Each row of a before or after table is a point. The points were changed in one or more steps. Then noise was added and the rows were shuffled. The steps act on how far a point lies along the listed directions, d1 being the first. Name the steps. A step turns or swaps two directions, mirrors them in a line or flattens them onto one, adds a multiple of one to another, or multiplies one. Angles are multiples of 10 degrees, from the lower direction toward the higher: turns from -170 to 170, lines from 10 to 170 but not 90. Use the fewest steps. Two steps may share a direction if one is a turn and the other turns, adds or multiplies; they go together, in the order done. Otherwise the lowest direction goes first.

Directions:
(1): [-2.51 -0.21]
(2): [ 0.21 -2.51]
Before, 14 rows:
[[-0.06 -0.20]
 [ 0.09  0.24]
 [ 0.05  0.48]
 [ 0.90  0.65]
 [-0.22 -0.28]
 [ 0.38  0.38]
 [ 0.96 -0.22]
 [ 0.08  0.65]
 [ 0.05  0.49]
 [-0.10 -0.17]
 [ 0.62 -0.33]
 [-0.24  0.68]
 [ 0.85 -0.12]
 [ 0.39 -0.40]]
After (14 x 2):
[[-0.13 -0.21]
 [ 0.06  0.63]
 [-0.31 -0.37]
 [ 0.12  0.84]
 [ 1.17  0.87]
 [ 0.49  0.50]
 [ 1.12 -0.18]
 [-0.31  0.89]
 [ 0.12  0.30]
 [-0.07 -0.26]
 [ 0.53 -0.52]
 [ 1.24 -0.31]
 [ 0.05  0.60]
 [ 0.81 -0.45]]
Steps: multiply d1 by 1.3; multiply d2 by 1.3

Directions:
(1): [ 2.17 -2.49 -0.13  1.33]
(2): [0.37 1.68 1.59 2.68]
(3): [ 0.42 -0.62  3.13 -1.53]
(4): [-2.77 -1.81  0.59  1.17]
Before, 9 rows:
[[-0.26  0.60  0.14 -0.34]
 [ 0.35 -0.85 -0.66 -0.62]
 [-0.34  0.27 -0.44 -0.07]
 [ 0.41 -0.47  0.13  0.28]
 [-0.26 -0.11 -0.49 -0.92]
 [-0.02 -0.69  0.45  0.38]
 [ 0.17  0.32 -0.02 -0.20]
 [-0.04 -0.15  0.29  0.30]
 [-0.76  0.10 -0.23  0.15]]
After (9 x 4):
[[-0.48 -1.11  0.43  0.34]
 [ 0.23  0.89 -0.02 -0.65]
 [ 0.02  0.31 -0.97 -0.60]
 [-0.18 -0.36  0.39  0.21]
 [-0.35  0.41 -0.15  0.12]
 [-0.16 -0.87 -1.05  0.16]
 [ 0.33  0.39 -0.08 -0.27]
 [ 0.00  0.62 -0.36  0.02]
 [-0.11 -0.86  0.20  0.42]]
Steps: add 1 times d1 to d4; turn d2 and d3 by 40 degrees

Directions:
(1): [ 0.19 -1.58 -2.52  2.01  1.77 -1.71]
(2): [ 1.07 -2.20  0.81  0.28 -2.99 -1.83]
Before, 10 rows:
[[-0.02 -0.29  0.00  0.15 -0.23 -0.32]
 [ 0.43 -1.02 -0.47  0.54 -0.74 -0.73]
 [ 0.11 -0.16 -0.27  0.12  0.20  0.23]
 [-0.08  0.12  0.05  0.14  0.26 -0.06]
 [ 0.07 -0.74 -0.54  0.21  0.05 -0.44]
 [-0.19 -0.18 -0.46  0.46  0.75 -0.05]
 [-0.41  0.93  0.80 -0.83 -0.20  0.59]
 [ 0.24 -0.80 -0.28  0.30 -0.54 -0.62]
 [-0.20  0.28  0.45 -0.22 -0.12  0.44]
 [ 0.01 -0.56  0.29  0.05 -0.51 -0.47]]
After, 10 rows:
[[-0.08  0.15  0.73 -0.32 -0.46  0.34]
 [ 0.06 -0.85 -0.47  0.53 -0.19 -1.17]
 [-0.42  0.62 -0.26 -0.19  0.63  0.62]
 [-0.06  0.02  0.31 -0.01 -0.14 -0.09]
 [ 0.03 -0.55 -0.13  0.42 -0.05 -0.23]
 [-0.38  0.90 -0.24 -0.25  0.74  1.05]
 [ 0.13 -0.05  0.08 -0.13 -0.18  0.35]
 [-0.28  0.27  0.04 -0.08  0.30  0.19]
 [-0.39  0.11 -0.14  0.10  0.78  0.19]
 [-0.34  0.40  0.16 -0.56  0.22  0.64]]
Steps: turn d1 and d2 by -160 degrees

Directions:
(1): [ 1.07 -1.94 -2.89  1.41  0.52  0.09  0.77  0.21  3.51]
(2): [-1.92  1.12  0.40  1.87 -0.68 -0.94 -2.49  3.28  1.26]
(3): [ 1.68 -0.68 -0.06 -2.65  1.27  2.35 -3.08  1.15  0.49]
Before, 14 rows:
[[-0.29 -0.25 -0.52  0.54 -0.06 -0.56  0.38  0.01  0.15]
 [-0.29  0.39  0.30  0.64 -0.37 -0.30  0.69 -0.52 -0.38]
 [-0.22 -0.04  0.06  0.70 -0.44 -0.43  0.79 -0.64 -0.35]
 [-0.29  0.48  0.86 -0.72 -0.19  0.30 -0.06 -0.27 -1.03]
 [ 0.44 -0.51 -0.20 -0.28  0.15  0.38  0.16 -0.01  0.38]
 [ 0.04 -0.31 -0.17  0.17 -0.07  0.00  0.61 -0.66 -0.08]
 [-0.24  0.45  0.49  0.29 -0.16 -0.77  0.78 -0.35 -0.87]
 [-0.35  0.50  0.41 -0.02 -0.45 -0.08  0.75 -0.46 -1.11]
 [-1.22  1.37  1.19  0.54 -0.54 -0.55 -0.88  0.80 -1.33]
 [-0.32  0.11  0.27  0.07 -0.41 -0.13  0.53 -0.46  0.05]
 [ 0.31 -0.32 -0.18  0.07 -0.06 -0.16  0.73 -0.51 -0.03]
 [ 0.23 -0.19 -0.12  0.14 -0.25 -0.40  0.84 -0.77 -0.11]
 [-0.61  0.44 -0.14  0.85 -0.44 -0.76  0.48  0.35 -0.11]
 [ 0.24 -0.26 -0.17  0.32 -0.08 -0.13  0.89 -0.68 -0.33]]
After (14 x 9):
[[ 0.19 -0.45 -0.32  0.07  0.02  0.14  0.45 -0.59  0.12]
 [ 0.50 -0.50 -0.37  0.01  0.06 -0.02  0.59 -0.44  0.22]
 [ 0.44 -0.40 -0.30  0.13  0.04  0.09  0.64 -0.55 -0.16]
 [-0.18  0.66  0.98 -0.33 -0.04 -0.45  0.23 -0.23 -1.39]
 [ 0.47 -0.69 -0.52  0.02  0.13  0.26  0.42 -0.05  0.75]
 [-0.37  0.35 -0.14  0.46 -0.25 -0.40  0.02  0.53 -0.05]
 [-0.14  0.45  0.50  0.19 -0.24  0.02  0.19 -0.37 -0.57]
 [-0.63  1.08  1.73 -1.10 -0.36  0.22 -0.24 -0.36 -2.08]
 [-0.02 -0.53 -0.84  0.49  0.13 -0.35  0.19  0.15  0.58]
 [-0.41  0.85  1.02 -0.61 -0.44  0.13  0.26 -0.38 -1.83]
 [ 0.03 -0.11  0.09  0.28 -0.25 -0.07  0.30 -0.46 -0.33]
 [-0.22  0.12  0.37 -0.20 -0.33  0.05  0.28 -0.39 -0.03]
 [-1.57  2.13  2.42 -0.26 -0.67 -0.42 -1.43  0.79 -2.79]
 [ 0.45 -0.33 -0.23 -0.08 -0.12 -0.15  0.56 -0.64  0.08]]
Steps: multiply d1 by 2; multiply d3 by 0.4

Directions:
(1): [-2.94 -0.88  3.74 -0.06  1.48 -0.34  1.62  0.71  0.44  2.14 -0.23  2.08]
(2): [ 0.01 -2.81 -1.64  4.04 -0.05 -1.26  2.09  0.93 -1.74 -0.60 -0.68  0.67]
(3): [-1.55 -0.72 -0.19 -0.31  2.43 -1.44 -0.57 -3.63 -0.29 -0.84 -3.02 -1.88]
(4): [ 0.93  1.34  0.19 -2.23 -0.14 -2.19  0.72  1.84 -1.18 -2.48 -2.77  2.53]
Before:
[[-0.31 -0.14  0.11  0.02 -0.14  0.17 -0.03  0.20  0.20  0.26 -0.01  0.17]
 [-0.99 -1.35 -0.11  1.04  0.02  0.00  0.86 -0.49  0.26  0.84  0.46 -0.42]
 [-0.54 -0.69 -0.01  0.76  0.45  0.00  0.41 -0.73 -0.11  0.34 -0.38 -0.45]
 [ 0.42  0.21 -0.53 -0.06 -0.53  0.25 -0.39  0.09  0.30  0.22  0.69 -0.54]
 [ 0.17  0.33  0.25 -0.40  0.02  0.59 -0.38  0.11  0.60  0.54  0.58 -0.23]
 [-0.02 -0.18 -0.15 -0.37 -0.50  0.21 -0.02  0.16 -0.02 -0.15  0.45  0.13]
 [-0.92 -1.03  0.23  1.15  0.81 -0.10  0.49 -0.54  0.14  0.52 -0.01 -0.03]
 [ 0.45  0.42  0.06 -0.29 -0.74  0.16 -0.08  0.73  0.06 -0.12  0.60  0.45]]
After:
[[-0.35 -0.29 -0.02 -0.46 -0.18  0.32 -0.19 -0.44  0.12  0.09  0.39 -0.30]
 [-0.78 -0.49  0.16  0.65  0.28  0.90 -0.51 -1.13  0.91  1.54  1.29 -1.45]
 [ 0.03  0.46  0.12 -0.69 -0.05  0.22 -0.70 -0.66  0.41 -0.02  0.21 -0.55]
 [-0.53 -0.11  0.41 -0.17  0.81  0.06 -0.23 -0.71  0.39  0.43 -0.35 -0.40]
 [-0.18  0.15  0.14 -0.45 -0.08 -0.21 -0.05  0.34  0.06 -0.24 -0.53  0.49]
 [-0.08  0.04  0.66 -0.14  0.07 -0.71  0.99  1.56 -0.27 -0.36 -0.45  1.99]
 [-0.12 -0.37  0.32  0.54 -0.23 -0.10  0.95  0.88 -0.29  0.24 -0.08  0.77]
 [-0.62 -0.29  0.86 -0.40 -0.46 -0.39  1.24  1.21  0.18  0.49  0.21  1.34]]
Steps: turn d1 and d4 by 70 degrees; multiply d4 by 3; turn d2 and d3 by -90 degrees

Directions:
(1): [ 2.61 -2.20  1.69 -0.92 -1.16  2.23 -1.22  2.71  0.49 -0.99  3.01 -1.23
  0.02 -1.42]
(2): [-1.73 -2.45  0.03  0.37  2.35  0.04 -1.88 -2.41 -0.74 -1.49  2.62 -1.28
  0.06  3.02]
(3): [ 1.85  2.53  3.26 -1.23  0.74 -0.78  0.44 -2.42  1.20 -3.03 -0.41 -0.85
  1.92 -0.23]
(4): [ 0.08  2.55  0.35  1.13 -0.75  2.98  0.54 -1.91  2.61  1.56  1.97 -0.06
 -2.97  1.07]
Before, 14 rows:
[[ 0.55 -0.19  0.20 -0.25 -0.06  0.22 -0.17  0.13  0.42 -0.46  0.64 -0.43
   0.14  0.19]
 [-0.14 -0.48  0.05  0.02 -0.06 -0.09 -0.12  0.42 -0.16  0.06  0.66 -0.10
   0.26  0.02]
 [-0.32  0.22 -0.46 -0.03 -0.04 -0.61  0.22 -0.10 -0.30  0.16 -0.97  0.08
   0.21 -0.06]
 [-0.39 -0.14  0.05 -0.09 -0.09 -0.44 -0.08  0.31 -0.30  0.36 -0.24 -0.01
   0.08 -0.39]
 [ 0.18  1.06  0.70 -0.29  0.23 -0.76  0.71 -0.84  0.27 -0.48 -0.70  0.05
   0.36 -0.22]
 [-0.36  0.19 -0.51 -0.22  0.33 -0.53  0.46 -0.58 -0.05  0.14 -0.37 -0.04
  -0.05  0.39]
 [ 0.14  0.80 -0.55  0.10 -0.52 -0.72  0.87  1.04 -0.62  0.75 -1.84  1.04
   0.22 -1.23]
 [ 0.31 -0.91  0.10 -0.14  0.00  0.46 -0.21  0.89 -0.18 -0.22  0.86 -0.26
   0.25 -0.46]
 [-0.33  0.04  0.14  0.17  0.27  0.04  0.02 -0.47 -0.14 -0.26 -0.05  0.25
   0.22  0.44]
 [-0.79  0.20 -0.62  0.26  0.10 -0.39  0.15 -0.49 -0.14  0.29 -0.31  0.42
  -0.30  0.29]
 [-0.76  0.09 -0.74  0.06  0.23 -0.42  0.14 -0.18 -0.23  0.28 -0.22  0.05
   0.28  0.26]
 [ 0.03  0.94 -0.48  0.05 -0.91 -0.60  0.61  0.42  0.30  0.95 -1.28  0.42
  -0.22 -0.49]
 [-0.34  0.09 -0.08  0.22  0.47 -0.25 -0.22 -0.77 -0.23 -0.04 -0.73  0.13
   0.34  0.77]
 [-0.85 -0.07 -0.44  0.37  0.63 -0.48 -0.03 -0.58 -0.28 -0.20 -0.30  0.24
  -0.05  0.31]]
After:
[[-0.29  0.30 -0.26  0.22  0.24 -0.30 -0.01 -0.50 -0.33  0.14 -1.04  0.28
   0.35  0.42]
 [ 0.26 -0.24  0.15 -0.24  0.19  0.02 -0.30 -0.10  0.28 -0.56  0.61 -0.44
   0.14  0.39]
 [-0.33  0.13  0.06  0.21  0.25 -0.03  0.13 -0.40 -0.14 -0.14 -0.24  0.40
   0.25  0.33]
 [-0.12  0.38 -0.44 -0.41  0.08 -0.55  0.57 -0.42  0.09  0.32 -0.55  0.06
  -0.08  0.05]
 [-0.34 -0.18  0.00 -0.06 -0.21 -0.23 -0.05  0.43 -0.29  0.49 -0.11 -0.06
  -0.16 -0.43]
 [-0.10  0.05 -0.52 -0.16 -0.41 -0.38  0.28  0.31 -0.19  0.47 -0.86  0.09
   0.12 -0.35]
 [-0.73  0.18 -0.56  0.31  0.49 -0.47  0.13 -0.31 -0.11  0.09 -0.58  0.46
  -0.12  0.08]
 [ 0.37  0.64  0.69 -0.48  0.07 -0.92  0.68 -0.20 -0.07 -0.50 -1.01  0.03
   0.69 -0.69]
 [ 0.58  0.69 -0.09 -0.12 -1.34 -0.14  0.47  0.89  0.56  0.85 -0.80  0.13
  -0.21 -0.83]
 [-0.11 -1.06 -0.02  0.04  0.30  0.43 -0.33  0.48 -0.27 -0.23  1.14 -0.32
   0.03 -0.03]
 [-0.23 -0.42 -0.12  0.17 -0.05 -0.06 -0.04  0.19 -0.16  0.11  0.53 -0.15
   0.19  0.18]
 [-0.51  0.55 -0.62  0.29 -0.20 -0.21  0.36 -0.38  0.11  0.44 -0.41  0.43
  -0.47 -0.01]
 [-0.65  0.33 -0.82  0.12  0.06 -0.35  0.27  0.03 -0.07  0.57 -0.28  0.21
   0.20  0.05]
 [ 0.61  0.34 -0.42  0.20 -1.00 -0.01  0.62  1.71 -0.41  0.84 -1.13  0.91
  -0.09 -1.58]]
Steps: turn d1 and d2 by 30 degrees; turn d3 and d4 by -30 degrees
